Every row gives one point. The window is the flat piece filled in between its corners: a triangle in 3 columns, a solid with four corners in 4, and so on. A path goes straight from each point to the next, and from the last back to the first. After which points does the path pass through the window?

Window, 4 rows:
[[  1 -30  44 -55]
 [ 24  36 -30  25]
 [  6   4 -22  39]
 [-11  25 -39  13]]
Path:
(1): [ 7 52  3 39]
(2): [  8  25 -54  27]
(3): [ 21   0 -27 -20]
(4): [-24   5  60 -24]
(5): [-7 24 35 22]
(6): [ 19  -7 -21   8]
(7): [ 13 -12 -48   0]
(8): [-26  23   2  12]
Through the window after points: none

Window:
[[ 16  15  -4  21 -12  -8  13  25]
 [ -5   6   8  35  26 -13  21  31]
 [ 22  47  29 -23  20  -6  30 -28]
 [  1   9 -28 -15   3 -22   5 -14]
 [ 15  -8   9 -10  15  49 -15  16]
 [  9  26  -1  24   3  37  12  -2]
 [ -1 -49  33   6  16  -3 -29   4]
 [-24   0  -4  21   0 -46 -24  29]]
Path:
(1): [ 15  -1 -13  13  22 -33 -24   2]
(2): [ 27  19   9  24  28  13 -40  12]
(3): [-16  -9  12  11  -2  -2  22  11]
(4): [-24   3   5  14  -2   1  17  27]
(5): [ 20   6   7  40  41 -31  -1  21]
(6): [ 32  10 -14  26  11 -13   2  24]
(7): [-16  11  29  -4  -5  23  15  -6]
(8): [  1  11   7   9 -13   1  16  22]
(9): [ 24  13 -10  24   2 -10   3  17]
(10): [ 20   7  -9   9   5  -7 -10   8]
(11): [-23  -9  17  -5 -19  -1  12   7]
(12): [-20 -27  -2  14 -13   8  17  40]
(13): [ 23  29  21  21  53 -13 -15  -3]
(14): [ 29 -17   0  60  29  -7 -17  24]
(15): [-13  18   0 -11 -14 -10   3  18]
(16): [-27  18 -16 -20 -23   2  31  -3]
Through the window after points: 4, 6, 8, 12, 14, 16

Window, 9 rows:
[[  0 -34  15 -11  23 -14 -48   8  34]
 [  6  20 -30 -12  28 -30 -53 -26  28]
 [ -4 -42  16  40  18 -13  44  -3  56]
 [  3  11  -4  21  13  38  22 -22 -30]
 [  3  -3  -1   5 -22  22  21  27   1]
 [-33 -45 -11  39   9   7  40  43   3]
 [ 21 -20 -25  -9   6 -15 -18 -47   8]
 [  5  -1   9  44 -25  10   6   5 -29]
 [-17 -47  29  18  26 -40  59  18  27]]
Path:
(1): [-60 -27  37   0 -23   3  22  20  21]
(2): [-15 -29  -9  10 -13  18  -3 -11   7]
(3): [ 12  -8  -2  15  21 -13  -6   7  19]
(4): [ 27 -42  -5  38  35 -29  13  -4  -4]
(5): [-40 -11   7  -2  -9   4  11  -3  34]
(6): [-45 -30   8  35   1  13   6  22  11]
(7): [  0 -39 -17  20  17  -8  36  31   5]
(8): [14 -6 -9 21 19 -3  3  3  9]
Through the window after points: 6
